Each row of a before or after table is a point. The points were changed in one or more steps. Then noise was added and the rows were shuffled. The steps act on how far a point lies along the listed directions, d1 being the first. Write out the steps. A step turns or swaps two directions, mirrors them in a line or flattens them onto one, adds a multiple of one to another, or multiplies one. Angles are multiples of 10 degrees, from the lower direction toward the higher: turns from -170 to 170, lines from 10 to 170 but not 90. Use the fewest steps. Two steps may share a direction if one is a turn and the other turns, adds or multiplies; they go together, in the order done. Otherwise the lowest direction goes first.

Directions:
(1): [.29, -.29, .25]
(2): [.06, .35, .32]
Before:
[[.14, -.36, -.32],
[-.18, .32, .07],
[-.37, .43, -.36],
[.07, -.43, .18],
[.22, -.29, .16],
[-.01, -.25, -.07],
[.27, .05, .09],
[-.12, -.50, -.26],
[-.14, -.58, -.37],
[-.02, .27, .02]]
After:
[[.30, .24, .31],
[-.02, -.11, -.19],
[-.02, .13, .22],
[-.20, .30, .22],
[.20, .14, .57],
[-.09, .40, .08],
[.21, .14, .66],
[.26, -.65, -.06],
[-.13, -.26, -.14],
[.01, .20, -.20]]
Steps: turn d1 and d2 by 140 degrees

Directions:
(1): [.10, .14, -.05, .52]
(2): [.20, .08, .51, -.02]
Before:
[[-.13, -.05, .07, -.21],
[.20, .22, .04, .58],
[-.07, -.16, -.16, -.24],
[.12, -.02, .09, .10],
[.00, .01, -.10, .08],
[-.02, .06, .20, -.08],
[-.04, .08, .14, .17],
[.10, -.02, -.04, .27],
[.02, -.10, .02, -.01],
[.02, .06, -.07, .26]]
After:
[[.03, .06, .31, -.14],
[.12, .03, -.06, .42],
[.00, .11, .20, .26],
[.15, .01, .15, .14],
[-.15, -.08, .08, -.34],
[-.01, .01, -.14, .12],
[.31, .33, .07, .95],
[.02, -.10, .04, -.04],
[-.14, -.22, -.23, -.38],
[.04, .09, -.09, .40]]
Steps: multiply d1 by 1.6; multiply d2 by 1.6

Directions:
(1): [.30, -.11, .43, .13]
(2): [-.42, -.28, .19, .12]
Before:
[[.94, .42, -.31, -.13],
[-.39, -.11, -.38, -.22],
[-.20, .41, -.88, -.36],
[-.14, -.21, -.34, .03],
[.40, .30, -.11, -.37],
[.36, .43, -.63, -.15],
[.43, .20, .28, .03],
[-.50, -.15, -.13, .13],
[-.14, -.24, .37, .09]]
After:
[[.12, .18, -.02, -.05],
[.14, .15, .04, -.29],
[.11, .15, .04, -.06],
[.12, -.24, -.12, .04],
[-.05, -.20, -.05, -.12],
[.34, .11, -.23, -.05],
[-.11, -.06, .17, -.04],
[-.20, .02, .07, .10],
[.20, .09, -.15, .07]]
Steps: multiply d1 by 0; multiply d2 by 0.4

Directions:
(1): [-.30, .32, .01, -.03, .51, .01]
(2): [-.01, -.42, -.20, -.22, .24, .37]
(3): [.47, .14, .02, .34, .20, .25]
Before:
[[-.52, -.27, -.05, -.34, -.18, -.31],
[-.03, -.06, .01, -.22, .05, .06],
[.33, -.04, .09, .10, .05, .23],
[-.06, -.02, -.05, -.15, -.21, .01],
[.37, -.13, -.14, .10, .18, .27],
[-.14, .55, .21, .25, -.38, -.45],
[.58, -.30, .00, .11, -.50, .15],
[.39, -.33, -.04, .06, -.18, -.03],
[-.50, -.21, -.08, -.26, -.17, -.16]]
After:
[[.39, -.36, -.05, .04, -.15, .00],
[.57, -.33, .00, .11, -.48, .17],
[-.01, -.09, -.03, -.24, .11, .13],
[-.15, .86, .38, .44, -.55, -.74],
[.38, -.24, -.21, .08, .24, .39],
[-.53, -.31, -.05, -.35, -.17, -.31],
[-.05, -.04, -.06, -.17, -.21, .00],
[-.52, -.23, -.09, -.27, -.15, -.10],
[.30, -.05, .05, .07, .06, .29]]
Steps: multiply d2 by 1.6

Directions:
(1): [.25, -.46, .25, -.28, .21, -.22, -.16, -.28]
(2): [-.47, .25, .24, -.01, -.02, -.48, -.11, -.16]
(3): [.42, .23, .29, .35, -.24, -.07, -.33, -.03]
(4): [.28, .19, -.48, .10, .25, -.40, .09, -.14]
(5): [.17, .07, .24, -.04, -.24, -.07, .64, -.21]
Before:
[[-.58, .19, -.18, .28, .15, .20, -.94, .38],
[.15, -.09, .20, -.27, -.12, .12, .22, .03],
[-.51, .08, .23, -.34, -.03, -.25, .33, -.25],
[-.22, .06, .08, .21, .03, .08, -.04, .08],
[.05, -.06, .27, .02, -.24, .10, .12, -.11],
[-.29, .15, -.41, .06, .21, .27, -.19, .38],
[.05, .08, .15, .04, -.11, .08, .28, -.04],
[.09, .02, .16, .13, -.03, .07, .20, .02],
[.01, .15, .29, -.08, -.14, .01, .10, -.18],
[-.03, -.03, .03, -.20, -.11, .08, .47, .04],
[.23, .01, -.08, -.09, .04, -.26, .38, -.16],
[-.04, -.17, -.03, -.18, .04, .00, .21, -.11],
[.11, .16, .09, .17, -.27, .09, .36, -.05]]
After:
[[.08, -.10, .14, .07, .11, -.08, -.02, -.10],
[-.03, .09, .10, .05, -.05, -.01, .29, -.09],
[-.10, .05, .07, .05, -.02, -.04, .23, -.03],
[.24, -.61, .35, -.16, .41, -.27, -.76, -.31],
[.11, .24, -.20, -.18, -.05, -.10, .33, .03],
[-.11, .24, -.06, .12, -.26, .25, .19, .27],
[.64, .30, .01, .26, -.27, .21, .08, -.05],
[.11, .33, .03, .03, -.06, -.09, .18, -.18],
[-.04, .15, -.08, .08, -.03, -.17, .29, -.17],
[.09, -.50, .26, -.34, .20, .24, -.22, .01],
[.17, .05, .01, -.02, -.13, .16, .40, .07],
[.10, .08, -.20, .00, -.06, .13, .14, .06],
[-.08, .13, .23, .01, -.18, -.05, .41, -.12]]
Steps: turn d1 and d4 by 140 degrees; turn d1 and d5 by 40 degrees; swap d2 and d3
